Each row of a before or after table is a point. The points were changed in one or more steps. Then noise was added and the rows were shuffled. The steps act on how far a point lies along the listed directions, d1 being the first. What was done? A step turns or swaps two directions, mirrors them in a line or flattens them onto one, adds a multiple of one to another, or multiplies one. Angles are multiples of 10 degrees, from the lower direction toward the higher: turns from -170 to 170, lines from 10 to 170 but not 90. Use the fewest steps. Two steps may share a direction if one is a turn and the other turns, adds or multiplies; they go together, in the order done. Otherwise the lowest direction goes first.
(in the rows, 128 means zero)

Directions:
(1): [171 165]
(2): [165  85]
Before, 11 rows:
[[ 68 142]
 [147 130]
 [ 82 143]
 [165  32]
 [144 158]
 [153  37]
 [154 129]
 [131 147]
 [123 117]
 [162  78]
 [105 185]]
After, 11 rows:
[[108  72]
 [134 156]
 [224 139]
 [183 154]
 [130 145]
 [142 123]
 [105  89]
 [ 70 116]
 [101 148]
 [111 137]
 [229 147]]
Steps: turn d1 and d2 by -80 degrees

Directions:
(1): [146 123 121  50]
(2): [ 92  79  75 128]
(3): [156 173  68 137]
Before, 12 rows:
[[130 141  90 118]
 [127 105 189 153]
 [114  83 196 112]
 [136 160 139 113]
 [148 133 149 105]
 [ 72 102  68 149]
 [ 98  94  97 136]
 [131 172 135 249]
 [135 160 105 132]
 [136 111 107 149]
 [105 127  86 113]
 [141 126 130 134]]
After:
[[117 145  85 115]
 [130 153 151 110]
 [ 97  60 163 114]
 [110 112  79 140]
 [ 94 134  52 154]
 [140 120 152 103]
 [111  83 172 152]
 [140 125 132 132]
 [140 154 100 118]
 [129 167 159 247]
 [143 121 107 151]
 [138 167 124 131]]
Steps: turn d2 and d3 by 30 degrees

Directions:
(1): [135  79 144  44 113 178 113 114]
(2): [ 55  66 144 148  97  94 100 150]
(3): [178  55 134 151 143 114 191 143]
(4): [151 136  81 100 111 117 112 222]
(5): [135 159 168  99  53  85 174 124]
Before:
[[140 210  91 143 152 127  90 151]
 [136 180 117 150 123 115 134  79]
 [105 132 100  92 133 133  89 141]
 [ 89 142 115  86  86 144  68 170]
 [115 155 121 118 104 142 142 132]
 [132 132 132  92  88 123 115 149]
 [201 146 122  88 114 111 169 156]
 [103  98 121 122 129 134  93 201]
 [161 115 113 100 128 156 140 144]
 [160 118 136 140 130 113 141 159]
 [ 94 106 104 190 169 118 133 133]
 [123 139 137  74  95 149 134 108]]
After:
[[137 151 134  69  99 153 135 112]
 [180 139 119 101 146 172 155 114]
 [ 43  54 157 153 120 121  80 167]
 [124 159 124 117 112 149 149 120]
 [ 68  80 106 195 154 103 115 155]
 [ 46 109 146 110  78 133  64 135]
 [ 88 118 119 101 133 129  90 121]
 [179 213  95 133 133 128 143  98]
 [179 243  96 141 174 150 108 104]
 [246 190 129  85 144 146 194  98]
 [162 118 145 146 137 117 149 134]
 [118 123 148 101  85 124 120 123]]
Steps: multiply d2 by 2.5; multiply d4 by 0

Directions:
(1): [ 61 109 134 105 157  93 115  83  57]
(2): [ 47 149 152 170 137 141 146 196 138]
(3): [150 158  85 148 215  83 165 135 134]
Before (12 x 9):
[[114 181 103 170 157 111 146 168 168]
 [211 119 127  93  51 163 101  91 147]
 [170 164  94 169 125 117 147 149 168]
 [124 136 172 150  96 158 145 176 164]
 [152  89 133  69 158  74  96  57  62]
 [134 136 121 135 177 109 133 113 118]
 [ 39 129 126 122 184 104 150 124  66]
 [246 130  81 106 136 117 142  70 148]
 [100 127 126 151 160 134 129 167 112]
 [128 149 137 147 117 152 149 167 142]
 [138 110  91  97 188  94 125  65  79]
 [214 127 130 107 124 158 159 119 163]]
After, 12 rows:
[[177 133 169 135  80 206 162 176 191]
 [206 148 106 155  70 144 128 135 183]
 [ 96 173 158 163  72 191 140 221 182]
 [ 50  73 147  81 103 135  82  71  45]
 [213 149  92 114 117 116 111  99 173]
 [131 119 172 123  11 203 118 150 160]
 [199 164 121 155 161 115 177 173 189]
 [ 78 103 107  75 183  79 128  36  26]
 [135 112 148 111 113 132 105  90 105]
 [159 114 107 126 162 123 118 108 106]
 [187 151 117 139 139 142 151 144 160]
 [  4  84 202  90 117 110  76 108  35]]
Steps: multiply d1 by 1.6; turn d2 and d3 by 120 degrees

Directions:
(1): [111 228  70 146 114 106 158 173 124 166 105 132]
(2): [152 167 150 104 135  95  50 145 193 150 191 117]
(3): [124 138 191 188 145 132 136 106 135 186 125 215]
Before (8 x 12):
[[121 132 204 130 139 141 100 102 164 143 133 177]
 [105 175  78 175  88 128 195 166  80 139  90 143]
 [123 173 167 200 128 127 166 109 129 191 133 205]
 [128 204  72  92 103  81 115 142 136 122 143  61]
 [112 112 119 166  97 148 187 112  78 104  70 121]
 [ 98 150  70 131 104 136 188 125 100 111  72 118]
 [ 94 128  85 142 128 160 210 113  68 140  67 132]
 [118 139 208 178 162 128 133 111 137 207 154 215]]
After, 8 rows:
[[118 226  78 170 106 107 182 158 118 169 126 139]
 [105  97 124 169 101 160 204 104  67  96  59 132]
 [ 91  98 114 165 136 175 219  92  54 140  54 166]
 [104 239  56 118 125 100 151 196 129 169 137 103]
 [114 200 102  84 116 113 112 163 162 117 118  90]
 [ 96  94 151 168 125 166 188  79  95 127  69 181]
 [111 120 151 211 105 151 195 123  70 150  93 202]
 [140 122 219 149 146 105  87  62 153 156 172 165]]
Steps: mirror d1 and d3 in the line at 40 degrees; multiply d2 by 1.3
